Each wall is flat, endless, passes through zero and stands at right angles to its row. A trip goes straight from one point to another. Which walls does it cross, in order?

Walls:
(1): [-39 -14 -12]
(2): [25 15 26]
(3): [ 84   1 -46]
(4): [-71  24  -9]
Trips:
[  -6 -103    9] to [-42 -22  26] -> 4
[30 12  5] to [-10 -10 -75] -> 2, 1, 4
[-31 -29 -18] to [-29   9 -37] -> none
[-50  17  41] to [-47 -64 -51] -> 2
[-20  61 -13] to [ -44   -7 -106] -> 2, 3
[-75 -23  18] to [58 25 -1] -> 2, 1, 4, 3

Walls:
(1): [  7 -45 -23  71  70  14 -43 -29 -32  -2 -36  14 -71 -89]
(2): [-22   2  22 -26 -17  10   3 -32  48 -15 -32 -16   1 -41]
(3): [  4 -20   3  27  25 -17   5 -10  38  -4  53  54  -6  87]
(4): [-56  27 -29  25 -12  56   3 -23 -24 -46  20  49 -25   9]
(5): [  31   17  -19  -25 -110  -16  -38  -33  -64    4  -27  -28   42  -20]
(6): [ 16  82 -50 -10  39  65  10  69   5 -25  52 -36 -55  -5]
Trips:
[-43  10  -4  -9 -51  25  30  12  -8  -8 -25  37  15  16] to [  -7   56  -23   49    1   24   36    2  -41   12   63 -121   20  -28] -> 6, 2
[-62 -34 -22 -29   0 -78  15 -28  -3   7  78  22 -47 -53] to [ -5 -48 -74  54 -10  11  22 -22 -75  25  -6  77  -4  27] -> 2, 5
[ 48  14  27 -27   5   8 -44  26  53  20  49  30 -20  26] to [ -5   0 -68  38  25  24 -61  13  33  -6  70 -70 -27  -8] -> 1, 4
[  0  43  33   5 -55 -40  -2  67 -17 -20 -21 -57 -42 -15] to [ 40  64  -6 110  26  46  71  -8  30 -27  23 -49  47  11] -> 2, 5, 4, 3

Walls:
(1): [-29  51  32 -16  -7  26 -41  34  21 -23 -15  23  87  37  10 -44  -8 -14
 -44  37 -32  -3  -7  28 -13  12  13 -10 -13  60  -3  18  76 -18 -17  19
  -7  47 -13  17  12 -17 -30  -1   0 -19 -19 -15]
(2): [ -42   18   41    2   14   -4   22  -52   61   36  101  -29   36   -5
   65   28   50   18    2  -12  -25   22    1  -46  -19    0   -7   48
   44   24  112  -65  -21  -19 -106    4  -27   10  -77  -25  -68   10
  -57  -64  -50   41   29  -30]
(3): [ 71  -3   5  46   7 -43  37  -1  32 -48 -36 100  -7  40 -25  41   7 -20
  82 -33  76 -51 -13 -90  67  13  16 -19   8 -34 -16  25  -6  66  35 -34
  50  12   2   4 -15  -5  10  24  58 -67  35  54]
(4): [  42    5  -38  -82   54    6   56   -8   25  -16   55  -31   39   36
   53  -18  -12  -50   12   39   12 -119   41  -51   -2  -18  -20   -2
  -32  -33   56   35   48   30  -45  -49   15  -53  -18    4   52   10
   16    1   94  -26   21   50]
Trips:
[ 58   5 -86 -83  33 -49 -47   9 -21 -10 -57  20 -43  24 -20  16  30 -11
  15  33 -23 -26  78 -20  28 -13  51 -63  13 -55 -18 104 -39 -45  39  39
  -6  -7   7 -15 -41  20 -67 -27  38 -49 -34 -33] to [  1  15 -11  57  17  24  17  41   8  70   7  31  50 -60  22  -5 -33 -62
 -22  43 -25  24 -19 -16  17  19 -62 -37  18  85  70 -11  60  23 -30  49
   1 -22 -10 -18   0   5 -52  33  61  -7  67  -9] -> 1, 2, 3
[ 51  25  52  -2 -22  36  -5  60 -13  19 -12  41  27   2 -32  -3  59 -13
 -64 -10 -16 -36 -39 -51 -46  16 -49 -73  -3  66  -1 -51 -10  65   0  -7
 -35  29   6 -31  55  98  87  48  13   1  44  -4] to [ 20 -37 -36 -44  12 -33  76 105  23  -2  70 -24  20  53   2  27  13  45
  48  33  -3  45 -57  19  67 -64  19   8  56  29 113 -36  35   5 -51 -79
  11  36 -24   8   0 -21  75  22 -47 -22 -41  23] -> 2, 1
[-12 -14 -30  55  13  11  28  84  30 -15   6   7 -56 -19  62 -39  79   0
 -62 -29  -3   5  -3  38 -48   7  54   9  69 -33 -12  -2  15 -48 -71   9
  17  21  47 111 -65   6  11  11  -8  44  23  38] to [ 40 -90  53 -52 -42  22  22  36  86 -16 -49   2  -2 -18  62 -31  64  56
 -25 -56  25  35 -72 -25 -10 -15  24  61  11   9   5 -57  21  -7  -8  97
 -22 -17   7 -50  -7 -45  -5  13 -86  31  -1  52] -> 1
[ 32  -3  22  -8  -5   1  -7   6 -73  37   8  25 -78  26  90  40  70 -23
 -31 -38   2 -64  34 -70   8  36   0  24  36  46 -41  33  23 -14   6 -70
  42  -7   0  47  -2 -27   5  98  22 -33  56   7] to [-49  46 -77 -30  -4 -27  11  -5   3  10  18  27  17 -70  48 -11  16 -45
 -87  43  27  21 -29   8 -11 -13 -29  39 -38  46  65  13 -66  30 -16 -73
 -34 -14  18 -13 -14  55 -22  75 -27 -44  -6 -22] -> 2, 3, 1
[103 -12  21 -22  14 -33  19  56  11 -57  -5  -7   3  11  44  28 -16 -66
 -35  26 -23  10  23  29 -21  42  11  -4 -51  27 -64 -36 -84  11  13 -12
  27 -84 -99  30  25  22   5  42 -10  18 -67 -87] to [ 22  28 -79  37 -34 -41  33  24 -60  15 -37  23 -61  38 -35  -9  47  65
  18  48 -36  -7 -40 -80  -6  83  62 -53  -8 -51  -8 -71  37  14 -15   5
 -17 -42 -21 -47 -51  48  15   8  90 -15 -26  -5] -> 3
[ -36  -12  -49  -27  -28  -15   12  -30  -75 -114   -5  -65   45   51
  -35   25  -19  -61  -96  -23  108   76  -33   40   66   55   12  -43
  -18  -24  -12  -44  -17  -13   35  -51   30  -18  -38   36  -46  -52
  -22  -14  -45  -56   95   68] to [-76 -10  24  21  -3 -70  32  29  -2 -12 -48  42 -34  26  12 -28  34 -37
  45  77   8  68 -13  26  -2  -2 -48   9  57  42  40 -31  12   2   9  44
 -73 -58  13   9  -9  22  29  29  15  16 -31  -9] -> 1, 3, 2

Walls:
(1): [   7  -21  -33   39  -22  -36   27   24   -9   35   -2   19   35  -12
  -49    8  -25  -17   60    3   -2   -1   35   -1   35 -102   -5   -7
  -25    1  -56   17    5   -5  -48   22    0  -43  -38  -23  -12   44
   -7   16  -66   23  -17   -4]
(2): [ 10  29  27 -28   4 -49  -1 -16 -50 -33   5 -24 100 -23  13 -40 -29 -46
  20   4 -49   6 -23 -11  46   7 -18 -64 -39 -37 -32  24 -77 -64 -85  23
 -41 -10  18 -16   9  12  -6  10 -12 -12  21 -16]
(3): [  25   30   16   65    5  -17  -31   55   40  -15   -7   17  -16   15
   52   41   -8  -79  -20   56    0    9  -35  -18   -9    0    7   18
   -1  -39   29 -103  -19   -3   31  -69  -80  -33    1   38    3    9
   77  -57   53  -54  -26   65]
(4): [ -44  -23  116  -26   -9  -68 -121   40   24  -25   34  -51  -36  -36
   58  -24    7   27   49  -16   -1   21   10   28  -86   23  -54  -50
  -17   63   23   -5   15    4   21   19   29   36  -17   18   -8   16
  -32   -6   77   66  102   -8]
(5): [ 13 -24  34 -25 -58 -33 -84  35 -14   5 -54  27 -17 -51 -13 -22  -4  45
  32 -21  60 -62 -20  29 -19  -1  49 -73  -7 -21  19 -41  -7 -28  75 -12
  24  59   9  12   4  31 -42 -20  -5  63 -28  -6]
(6): [-36 -48  22   0  18  12 -21  67 -25   3  22  24  10 -13 -10  52  -6  75
 -48 -27 -45  59  41  25   9   9 -46 -32  10  18 -63   4 -41   7  -1 -10
 -43   3 -35 -31 -45 -55  35 -30 -23 -24 -46   3]
Trips:
[ 21  46 -11  15  47  -9  24  18  54 -37 -26  35  21  43 -12 -67  19 -24
 -36  19  31  34  -8 -89  -1 -51  -9 -39  13   6  12 -36 -16  58  21 -35
 -29   6 -30  22  58 -67  93   5  56  26  60  16] to [-16  22  -2   2 -33 -67 -71  30  57 -39  13 -26 -50  28  31 -73 -50  -2
  -2 -17  21 -71  37  10  15   6  90  13 -37  69 -19   0 -35   2  31  33
  14  55 -34  51  -6  60  36 -34 -58  43 -21 -10] -> 4, 5, 1
[ 16 -23 -63  -3  10 101   6 -72 -51 -51 -94 -56 -53   1   9   9  45  -9
  32 -42 -27  -2  20  27 -27  33  23 -40   2  58  -3  10   3  27  -1 -18
 -14  19  36  21  20  50 -13   4 -28  40 -20 -42] to [ 52 -11 -10 -11 -50 -26  -3  -6 105  -8 -44  66 -10 -33 -11 -14   6 -57
  21   2   6  -6  89 -36 -37  -3 -73 -21 -30 -62  11   4   2  19  22 -70
  15  23  42  61  22 -62  -8   2  -7 -11  29 -69] -> 4, 3
[  8  67 -28  32 -13  16 -36  -5 -13  12  49  -5 -48 -25 -23  42  -1  33
  20  -2 -18 -43 -33  80  55 -28 -32 -15 -23  78 -46 -53 -37  38 -22  25
  19 -18  10  37  -4 -11 -27   9  -3  31  57 -51] to [ -15   55   11  -12  -16  -16 -103   69   53  -43    7   16  -24  -32
  -20   23   61  -22   55   26   32   61   35   26    1  -35    3   28
   56   23  -11   30  -17  -37   -7   28  -37  -10   73    2   -5  -27
  -57  -52   43   16  -67  -45] -> 3, 1

Walls:
(1): [ 35  11  16 -22  33   9 -54   9 -25  -1   9  18  32 -29  -7  -7  39   2
  14 -38  49   5  42 -43   5  20  16 -53  18   7  22  -1 -27 -53  44 -18
  21 -12 -56 -38   5  19   7 -48  -2  41  46  -4]
(2): [-20  14  -1 -42  10  -4  28  -5 -47 -46 -10  62  -6  46   0 -16  16 -54
  -1  15  13 -17  35  22  27 -46 -15 -26  31  10  14 -25 -17  -8  -5  14
  13  24 -33  53  12 -57   8 -26  11 -16  20 -71]
(3): [-23 -29  17 -64  56   9  20  -3 -49 -21  43  44  30 -60  14 -28 -18  56
  11  38  12 103  29   7  26  -7  48  48 -15  21  14  17  46  38   3  15
   8  46  23  20   2 -14 -37  48  13   9 -76   6]
(4): [ -3  59  34  44 -21 -51 -34  -9 -18 -44   4   8  13   4 -52  13  69  -3
  -9   2 -30  -2 -33  33 -14 -53  10  17  36  45  60  14  34 -23  11  68
  65  -6  20  35  13 -46 -37 -40  24  43  58 -25]
(5): [-31  10 -30  26 -34 -28  -3  12  46 -28  20  51 -27 -52   2  -3   8 -19
  22  45  -7 -15 -21   6  -7  28  37 -24  40  37 -62  57 -12   0  11   7
 -25  -8  24  23 -37 -27 -11  30  30 -33 -21  36]
(6): [ 16  48 -12   5  -4   3  -7   4  -6 -67 -42  29 -23  -7 -15  29  13 -23
 -29  59  17  32 -19  30 -24 114 -13  18 -13  -7 -11 -12 -20  46  25  -3
  17  -7 -21  46   9  43  61   0  -2 -24   1   2]
(7): [  5  -1  38 -10  -6  -2 -31  -3  37  -4  15  42 -43  39  -8  47  18  -1
 -14   9 -12 -32  15 -32  19 -15  16  26 -24  36   9  16 -15 -19  21 -26
  19  -8  39 -11 -44 -56   9  -5 -79  20   9  12]
(8): [-15 -16 -50  36 -49 -18 -41 -10  -1  -6 -17 -47   7 -37  -1 -69  15  29
   1  63  14 -38 -71  27 -47 -15 -18  25  37 -65  -1  26  30 -19 -35   7
 -41 -75 -76 -56  53 -11 -68 -58 -72 -11 -29  17]
Trips:
[  2 -19  46 -42 -31 -16  -9  11  -9  -6 -19  19  -5 -13 -35  13 -63  11
 -24 -13 -35  33  -3 -17  -5  14   7  34  -2 -12 -50  62 -17 -17 -24 -71
   2 -14  63 -14  -5  57 -48  23 -12  23  -5  57] to [-23 -16  48   8  25 -21  13  -6  39   0 -17   6  61  12 -25 -29  55   5
 -16 -16   5  -5 -41 -32  -9   4  19 -17 -40  79  24  -3 -32  24  46  25
 -35  -4  38  70  18  12  -5  43 -54  -7 -45   6] -> 6, 4
[ 11   0   9   1  35  -5   7  50 -17  42  27 -19  30  37  21  85 -43  32
 -51 -44  13 -32  -2  -2  28   7   4   7  27 -66  18   6 -10  43  -6 -13
 -24 -14  34  -2 -31 -29  14 -43  47  -5  55   7] to [-10  39 -25 -29 -42   2   7 -60  42  37  27  -1  66  26  22  24  52 -11
  -1  -9 -47 -68  37  59  -8  43  15  81 -44  -3   1  27 -31 -45 -10  45
 -19   5  19  -9 -52 -40  -2 -21  19  16  34 -36] -> 1, 4, 2, 5
[ 52  -9  -7  26  18  18  19  24 -61  12  60  31  44  11 -28  54  35  35
 -29  22  10  -2   7  17  28 -13 -11  22 -23  42 -46 -45  51 -65 -21  -8
  33  70 -26 -44 -38  32  18   4 -33  85   3  26] to [-12   0   4  -9  36  46  30   0 -15   9  53 105   7 -52 -43  -5 -22  10
  87 -10 -30  -4   8  -3  49 -16  18 -25  37 -16 -52  52 -34 -69 -22  22
  57  -1 -37  21 -11 -50   4 -22 -29  38 -10 -28] -> 2, 5
[ 23  -3 -64  30   7  12 -40  30 -52  -3  38   0   3 -18  -1  37 -16 -12
   4  22   4  60  -5  15 -23   2 -45 -79 -58  52  33  26  11 -11  33 -37
   4  16 -14 -30  17 -49   5 -38  46  -6   0  59] to [  4  21  24  55  16  52  35   3 -39  24  -7  14   5   0   4 -31 -26  62
 -45  77  40  -7   9  28  19  51  45  33  -5   8 -13  16   8   9 -25 -68
  97 -38  23   1 -81  30   1  41 -15 -21 -48 -21] -> 4, 7, 1

Walls:
(1): [ 17 -10  47   4 -45 -53 -30 -46  10 -22 -65  22  84 -46 -21 -13  -1  15
 -11  27  69 -18 -35  32   0 -24 -16 -67  49  32  40  58  28  42   9  81
 -21   5 -61  36   9 -24  43  32 -68  12  54  58]
(2): [  9  25   5  59 -33 -69 -16 -60  45  82 -40  34  16  85  -9 -47  48  39
 -43  47 -27  37 -40 -68  16  58 -38  -1  16 -13  25 -60   7   5 -81  11
  -1 -24  47 -15  -8 -37  12  36   4 -30 -15  11]
(3): [ 36 -69 -22  54 -31  22 -63 -25   5  14 -57  32 -16 -17 -45 -68  12  49
 -44  -9  15  -9 -23  30  42  17 -90  -9   5 -47  41 -18  14 -12 -80 -40
 -19 -40 -22 -43  29 -35  10 -97  38 -17 -29   6]
(4): [ -6  26 -11 -19  23 -76  -9 -25 -10 -42 -65 -52 -44  -8 -23  67   5  36
 -28  15  23  -7   0  -4   9  72 -43   4 -30  80  10 -26  10 -56  55  -5
  36  40 -23  26  77  -1 -19  51 -40  45  -7  -7]
(5): [ -6  -2  73   8 -41  45  10  22 -20 -31 -13 -18  49 -67  -1  33  30   0
 -32  70  43  -4  -6  42  -1 -22   1  -1 -15  34 -18 -33   9  -3 -32  11
  18 -16 -38  15  49 -14   5  -4  42  -6  39 -10]
(6): [  79   -8  -34    2   28   30   58    5 -100   30  -69    8  -78  -20
   20   65   12   -1  -22  -45   41   -7  -29   15   50  -18  -23   55
  -10  -54   39   32   26    5   70  -62   22   40   82    3  -13  -29
  -27  -46   47   35  -46  -20]
(7): [-14  -1 -52 -32 -24  60 -60   3  80 -42  33  28 -16 -26 -36 -35   5 -52
 -47 -23  31  85   3 -40  -2 -30  -9 -26 -64 -43   3 -30  51   8   5   4
 102  10 -12  -7 -40 -10 -18  -5   4  11   5  55]
Trips:
[ 45 -15  68  34  61   6  63  23 -28  -6  11 -22  64  33   4 -10  21 -16
  14  74 -23 -12   3  18 -43  27 -29 -17  10  85 -37  59  -8  19 -37  14
  47 -22  36  43 -26  25  18  10  80 -16  33 -47] to [-48 -19  34  26 -79  69  22  27   8  -1  35  27   9  81  56  33  -3 -27
  19   3 -38   1 -83  53 -14  30  20 -62  36 -36  26   0 -22 -73 -16 -20
  -3 -29  61  23 -48   7 -11  -1  31  45 -37  54] -> 1, 5, 6
[-46 -33 -52  25   8 -23 -53 -27  20  -3  22 -38  44 -37  17  58 -17 -16
 -65  17  34 -47  38 -15 -46 -30 -56  34 -56  -2  19  35 -36   2  10   5
  37  32 -23   1  46  41  -6  11 -16 -41  29  40] to [-13  36  22 -53 -31 -99 -39  39  27 -20   3  43 -71 -20  18   0  46   6
 -47 -30  -3 -34  13   4  45  15  13 -34  23 -13 -53 -59  13   0   1 -51
 -30 -21  30 -12  87  33   2  71  16 -40  23 -31] -> 2, 1, 7
[  0 -18  27 -13  30 -53  17  54 -60 -47  -7 -27 -13 -48  35 -58 -37  46
 -60  18 -37 -17  -5 -47  27  30  -5  46 -49  36  31  36 -12 -55  19 -30
  50  -8 -23 -43  11 -32  -9 -40  33  27  32  22] to [-12  51 109  -9  44 -14   8   6 -11 -20  63  13 -52  17  90  39  42  12
  21 -18 -43  -9   4  10  61  24  17  -1  47  39  53  13 -24  -9  -8  -2
  71 -21   3  21  24 -55   8 -71 -24 -15   0  -6] -> 3
[-37  19 -16 -14 -72 -12  33  21 -18 -13 -13  -6 -26 -26  71  34  -9 -29
 -33   5  31  -6  32  79  -7  19  58 -34   7  46 -83  -9 -11 -26 -17 -30
 -37 -73  16  38  53 -58 -71  67  -6  -9  17 -53] to [  6  12 -45  28 -46 -28 -56  43  42 -29  37   0  40  33 -25   8 -54  44
 -27  22 -56  13  70 -53   8  16  16  40  12  25  51   9  29   5   2  26
  77 -56 -25 -15   0   0 -45 -41  22  56 -17  13] -> 7, 2, 3, 5
[ 15  31   9  25  33  94 -57  56  34  12  -8  58 -20 -62 -10 100  17 -39
 -33 -64  41  46  71  52   5 -46  29  32 -28 -35 -77 -15  -6 -34 -21   7
  25  21  52 -57 -20 -10 -26   8 -36  40  86  16] to [ 16 -46   9 -11  52  63  24  57  20   4 -69  16   9 -32  46 -79 -30   5
   6 -36  31  -4  17 -73   2  28 -11  10 -49  15 -11 -53  35 -36 -17  45
   8  23 -16  23  -4  27  21  41  11 -58 -17   4] -> 3, 6, 2

Walls:
(1): [ 35  23  45  27  66   5   9  -8  36  -6  33  11 -66  40 -13 -36 -37 -35
  31  24  15 -12  -6   1  -2 -21  34 -49 -29  -8 -35  13 -51 -19  40  17
  23  17  26  51  33  24 -42  25 -15  22 -75 -44]
(2): [ 70  25  -3 -26  49 -22 -30 -28  26 -24  -9  55 -75  46  52 -21 -23  42
  48  16 -72 -26 -11  -4  -3  73 -13 -13  11 -10  -5  19 -64  -7  -9 -20
 -34 -17 -16   2 -45  37  21 -66 -10 -36 -15  66]
(3): [-26  18 -49 -12 -39  58 -35  -2 -56 -33  44 -49  43 -60   5 -18  23   5
  13  96 -19  37 -11   7   3  -4   7 -24 -72 -47 -28 -44  18 -24   8 -41
 -67  45   3 -39  79 -25 -20  -8  42   5  11   6]
(4): [  0 -12 -37  -3 -28  10 -22   5  -7  37 -97  -7 -20 -22  25   7 -59  48
 -65  17 -41   8 -12   8 -43  52  69   3 -38 -14  68 -39 -18   7 -43  -3
 -15  52   7 -56 -57  25 -88 -33  -4   4  14   3]
(5): [  9  15 -24 -25 -10  -3  45  17 -35  36  18  -7  -8 -47  -8 -47 -33   0
  -8  59  67  -2  31  34  60  61 -15  17  22   2 -47 -21   7 -23  10   0
 -36   3 -19 -60 -69 -18 -10  29 -11 -53 -40 -44]
(6): [-40 -40 -18  44  73  -9  49 -22 -29 -54  32  24  43 -85 -49  11 -54  -4
 -79  -1 -70  38  36   9  -1 -43  21  22 -12  32  -2 -27  41  -3  15 -49
 -48 -51   2  11  47 -19 -32 -38  -8 -50   6 -31]
(7): [-22 -35  29 -27  -8  85 -14  39  62  38 -56  74  12 -25  65  61   4  37
  39  29   7  17 -47  28 -25  42  18   3   1  18 -26  10 -10 -44  -1   3
  33   7  74  26  -2 -16 -68  36  28   9 -28   8]
(8): [-26  26 -63  19 -19 -26  25  37  22 -11 -18 -59  -1   8 -38  12  36 -35
  55  -5 -56  35  39 -93  -7 -19  51  34  23   9 -62   5 -71  22 -63 -40
  48  -2 -19 -84   9  80   0   7  37 -11  -5 -46]
(9): [ 21   1 -13  23  29  26  48  -1 -10   4   9  -5  34  79  88 -32  36 -18
 -63   6 -68 110 -28 -13  55  37 -38  66  33   2   1 -19  17  27 -60 -36
   5  38 -43 -46 -51 -82  66 -26  14  90  27   1]
(10): [ 15 -27   2 -10  16 -12 -11  43 121 -15  22 -49  -1 -20 -12  84 -43 -66
 -45  87 -76  58  12  10  55  33 -47 -14  13  44 -69  -2   5   7   1 -48
 -16 -73  63  23 -19 -16  16 -17  48 -16  -7 -13]
(11): [-15  23  14  -8   2  26 -14 -17 -33  -2 -23  37 -32   3 -12  26 -10 -21
   1   2   6 -30  12  62 -44 -29  27   4  59  -7 -57 -85 -79 -53 -33   7
   2  14  16 -38 -25  -9  41 -67 -35 -73   4 -53]
(12): [-20  -9 -23 -24   2 -51  38 -43   7   2  64  16 -12 -38  49  43  -4 -16
 -40  -1  -8  60   3 -57  47 -71 -27  -4   3   1 -37  74 -84 -20  -6  11
   4  16 -46 -33   1 -18   1 -24  30 -15  49 -36]
Trips:
[ -24  -13   -8  -71    8   35    1   30   -1   12  -24   13  -20  -35
  -31   25  -13   26  -16  -49  -55  -26    9  -11   13   26   -9  -73
    1  -39   60   44  -15   21  -50  -55   31  -18  -28   28 -121    3
  -28   20   10   17  -47   42] to [-23 -15  40 -10   8  19 -14   2   3 -71 -32  15  10  54  39  31 -45  62
  -4 -15  11 -31  31  -4   0   5  -8 -23  39 -42 -87  -4  64   6  37  15
  44  54  23  46 -19  76  40  73  78 -11  17   5] -> 1, 4
[-18 -41 -15  21  -6  39  28 108  32  -1  39 -53  -5 -12 -10  13  -6 -33
   4 -54  37 -12  78 -53  41  12   3 -64  -7   1  34  -6  15 -45  -5  10
 -14  58 -20  32 -30  20  31  13  -2  -9 -17  16] to [  19   41  -29   41    3  -37  -59   -6   31  -12   30   14  -30    8
   41  -15   15    9  -19    0   44   -3  -16   14   20   24   -4   51
   46   86   13   50  -25   22  -30   15   25   39   51   -1  -60  -56
   35 -108   -7   12   43    7] -> 12, 1, 9, 2, 8, 11, 4, 5
[ 40  -9 -35  -3 -19  22  -2  52  39 -12 -37 -60 -53 -55   2  16   7  28
 -70  11  27  -8 -12 -17  58  37  63  14  12 -84  -7  16   7  65  10 -67
 -13  30   5  25 -13 -56   0  60   3 -21  29 -36] to [-12  20   3  -9  -7 -15  10  32 -11  22 -16 -50  71  20  -1 -52  47  -7
 -24  38  21  37   3 -11 -61  41 -45  45  -4  -8 -10 -86 -27  28   4 -31
 -22 -30  47  26 -59  31  -9  13  31 -24 -19   4] -> 11
